Each row of a before or after table is a point. One or more steps were done to the points. Then noise was added and the rows were shuffled. The steps act on how far a point lies along the listed directions, d1 being the first. Write out the steps. A step turns or swaps two directions, mirrors them in a line or flattens them onto one, adds a multiple of one to another, or multiplies one. Angles are multiples of 10 degrees, from the lower direction toward the higher: turns from -170 to 170, lines from 10 to 170 but not 90. Use the fewest steps. Two steps may share a direction if one is a turn and the other turns, adds or multiplies; they go together, in the order done. Otherwise the lowest direction goes first.

Directions:
(1): [-0.29  0.35]
(2): [0.35 0.29]
Before (9 x 2):
[[-0.43 -0.54]
 [ 0.07  0.22]
 [-0.23 -0.33]
 [-0.19 -0.26]
 [ 0.26  0.47]
 [-0.13 -0.40]
 [ 0.32  0.07]
 [-0.43 -0.26]
 [ 0.00  0.50]]
After (9 x 2):
[[-0.63  0.28]
 [ 0.46  0.22]
 [ 0.13 -0.30]
 [-0.47  0.09]
 [ 0.54 -0.10]
 [-0.37  0.31]
 [ 0.27 -0.05]
 [-0.46  0.03]
 [-0.30  0.00]]
Steps: turn d1 and d2 by 70 degrees

Directions:
(1): [-0.28  0.45  0.30 -0.37  0.12 -0.32]
(2): [-0.30  0.45 -0.16  0.51  0.09  0.19]
(3): [ 0.49  0.44  0.02 -0.09 -0.39  0.17]
(4): [-0.43 -0.09  0.11 -0.23 -0.39  0.47]
(5): [-0.19 -0.02 -0.37  0.05 -0.48 -0.46]
Before:
[[-0.14  0.39  0.03  0.45 -0.04  0.24]
 [ 0.16 -0.36  0.12  0.54  0.08  0.57]
 [ 0.56  0.07  0.11  0.23  0.23  0.18]
 [-0.12 -0.24  0.07 -0.08  0.10  0.41]
 [ 0.04 -0.07 -0.53  0.32 -0.56  0.12]
 [ 0.10 -0.56  0.00 -0.17  0.31 -0.38]
 [-0.13 -0.32 -0.38  0.49  0.13  0.31]
 [ 0.10  0.32 -0.26 -0.12 -0.60 -0.07]
 [-0.35 -0.06 -0.58  0.43  0.11 -0.30]]
After:
[[ 0.09 -0.48 -0.10 -0.16  0.15 -0.52]
 [ 0.32  0.38 -0.14 -0.22 -0.46  0.21]
 [-0.08 -0.29 -0.06  0.78  0.21  0.59]
 [-0.19 -0.24  0.00  0.02  0.07  0.36]
 [ 0.41  0.05  0.12  0.40  0.43  0.25]
 [-0.17  0.41  0.04  0.44  0.04  0.27]
 [-0.28 -0.12 -0.58  0.67  0.07  0.29]
 [ 0.17  0.25 -0.45  0.53 -0.46  0.35]
 [-0.24  0.15 -0.75  0.39 -0.06 -0.37]]
Steps: add -0.5 times d1 to d2; turn d3 and d5 by -30 degrees

Directions:
(1): [-0.05 -0.09 -0.08  0.17  0.61  0.11 -0.19 -0.65 -0.21]
(2): [-0.19  0.47  0.01 -0.50  0.46  0.03  0.35  0.22 -0.20]
(3): [ 0.36  0.40  0.04  0.34  0.22  0.04  0.26 -0.07  0.64]
(4): [-0.30  0.12 -0.61  0.01 -0.05 -0.64  0.02 -0.14  0.16]
(5): [ 0.23  0.34  0.20 -0.50 -0.37 -0.09 -0.17 -0.54  0.05]
(6): [-0.67  0.42  0.13  0.31 -0.25  0.33 -0.11 -0.10  0.04]
Before (11 x 9):
[[ 0.36  0.02  0.00 -0.15  0.28 -0.02  0.23 -0.08  0.22]
 [ 0.20  0.12 -0.08  0.23  0.46  0.11  0.09 -0.15  0.11]
 [ 0.34  0.17  0.97  0.24 -0.45  0.56 -0.13 -0.09  0.10]
 [ 0.13  0.53  0.03 -0.11 -0.39  0.06  0.22  0.43  0.36]
 [-0.29 -0.08  0.10  0.35 -0.17  0.07 -0.23 -0.32 -0.05]
 [-0.27  0.02  0.14 -0.03  0.05  0.27 -0.16 -0.36 -0.17]
 [ 0.24 -0.74 -0.26 -0.25 -0.14 -0.23 -0.37 -0.38 -0.60]
 [-0.16  0.38  0.21  0.05 -0.16  0.12 -0.25 -0.47  0.01]
 [ 0.95 -0.29  0.39 -0.28 -0.47 -0.24  0.03  0.14  0.01]
 [ 0.38  0.13 -0.03  0.19  0.30  0.14  0.10 -0.25  0.24]
 [ 0.03  0.47  0.30  0.29 -0.36  0.10 -0.01 -0.20  0.45]]
After (11 x 9):
[[ 0.07  0.63  0.34  0.00 -0.14  0.04  0.16  0.02  0.43]
 [ 0.03  0.25  0.19 -0.02 -0.22  0.05 -0.26 -0.42  0.00]
 [ 0.04  0.77  0.06 -0.36  0.11  0.08  0.28  0.41  0.19]
 [ 0.19  0.14 -0.06  0.29  0.40  0.18  0.13 -0.19  0.15]
 [ 0.60  0.17  1.30 -0.03 -0.33  0.84  0.12  0.24 -0.12]
 [ 0.43 -1.05 -0.30 -0.12 -0.64 -0.41 -0.49 -0.16 -0.37]
 [ 0.38  0.00 -0.01 -0.17  0.34  0.02  0.24 -0.09  0.18]
 [ 0.43  0.13  0.01  0.13  0.22  0.20  0.12 -0.11  0.26]
 [-0.11 -0.16  0.19  0.09 -0.21  0.24 -0.25 -0.31 -0.11]
 [ 1.12 -0.18  0.54 -0.61 -0.22 -0.14  0.24  0.39 -0.08]
 [-0.28 -0.07  0.07  0.27 -0.38 -0.02 -0.17 -0.20  0.02]]
Steps: turn d1 and d2 by -40 degrees; add 0.5 times d3 to d2; multiply d4 by 1.6; add -0.5 times d5 to d6

Directions:
(1): [ 0.14  0.35  0.24 -0.51  0.00 -0.14 -0.02 -0.02  0.00 -0.73  0.12  0.35
  0.42 -0.35]
(2): [-0.10  0.53 -0.34  0.19 -0.42  0.04  0.12  0.25 -0.16 -0.42 -0.44 -0.35
 -0.45 -0.22]
(3): [-0.22 -0.42  0.17  0.25  0.05 -0.23  0.09 -0.04 -0.71 -0.24 -0.51 -0.12
  0.48  0.10]
(4): [-0.07 -0.13  0.02 -0.23 -0.60  0.24  0.79 -0.47 -0.05 -0.02  0.10  0.15
 -0.03  0.28]
Before (10 x 14):
[[-0.09  0.37 -0.04  0.17  0.17 -0.14 -0.47  0.30 -0.06 -0.44 -0.51 -0.21
  -0.11 -0.29]
 [ 0.01  0.28  0.15 -0.08  0.13 -0.09 -0.23  0.32 -0.16 -0.51 -0.22  0.08
   0.21 -0.21]
 [-0.11 -0.19 -0.10  0.43  0.08 -0.03  0.05  0.13 -0.05  0.17 -0.06 -0.29
  -0.15 -0.04]
 [-0.08 -0.13  0.04  0.03  0.00 -0.02  0.32 -0.25 -0.15  0.32  0.06  0.07
   0.01  0.14]
 [-0.03 -0.41  0.06  0.23  0.14 -0.25 -0.09  0.04 -0.28 -0.16 -0.23 -0.09
   0.48 -0.07]
 [ 0.09  0.12  0.25  0.04  0.42 -0.25 -0.58  0.26 -0.44 -0.40 -0.31 -0.07
   0.37 -0.30]
 [-0.11 -0.13 -0.07  0.33  0.27 -0.14 -0.55  0.20 -0.19  0.18 -0.25 -0.27
   0.00 -0.02]
 [ 0.06  0.54 -0.07  0.00 -0.13  0.03 -0.24  0.29  0.22 -0.22 -0.09 -0.19
  -0.40 -0.31]
 [-0.22 -0.38 -0.01  0.21 -0.40 -0.11  0.41 -0.21 -0.55 -0.11 -0.40 -0.16
   0.24  0.24]
 [ 0.05  0.15 -0.19  0.21  0.25 -0.27 -0.33  0.41 -0.08  0.14 -0.10 -0.22
  -0.24 -0.13]]
After (10 x 14):
[[-0.14 -0.66 -0.02  0.58  0.28 -0.28 -0.23  0.14 -0.46  0.13 -0.44 -0.32
   0.40  0.09]
 [ 0.13  0.72 -0.02 -0.09  0.03 -0.07 -0.49  0.42  0.29 -0.40 -0.04 -0.11
  -0.30 -0.49]
 [-0.10  0.34 -0.06  0.42  0.54 -0.30 -0.93  0.59 -0.14 -0.36 -0.67 -0.37
  -0.07 -0.38]
 [-0.37 -0.72 -0.11  0.45 -0.67  0.03  0.79 -0.44 -0.72  0.25 -0.52 -0.32
   0.08  0.59]
 [-0.09 -0.16  0.02 -0.04 -0.19  0.08  0.56 -0.39 -0.12  0.37  0.12  0.11
  -0.05  0.23]
 [-0.07  0.10  0.15  0.21  0.35 -0.22 -0.47  0.48 -0.38 -0.42 -0.45 -0.09
   0.29 -0.19]
 [ 0.13  0.29 -0.21  0.28  0.58 -0.39 -0.80  0.68  0.03  0.13 -0.08 -0.27
  -0.26 -0.31]
 [-0.07 -0.13 -0.13  0.44  0.16 -0.03 -0.08  0.20  0.06  0.24  0.01 -0.31
  -0.24 -0.06]
 [-0.08 -0.10 -0.13  0.54  0.62 -0.25 -1.02  0.47 -0.11  0.33 -0.30 -0.42
  -0.08 -0.13]
 [-0.01 -0.13  0.19  0.55  0.87 -0.45 -1.10  0.59 -0.69 -0.15 -0.65 -0.37
   0.40 -0.29]]
Steps: multiply d3 by 1.6; turn d1 and d3 by 30 degrees; multiply d4 by 2
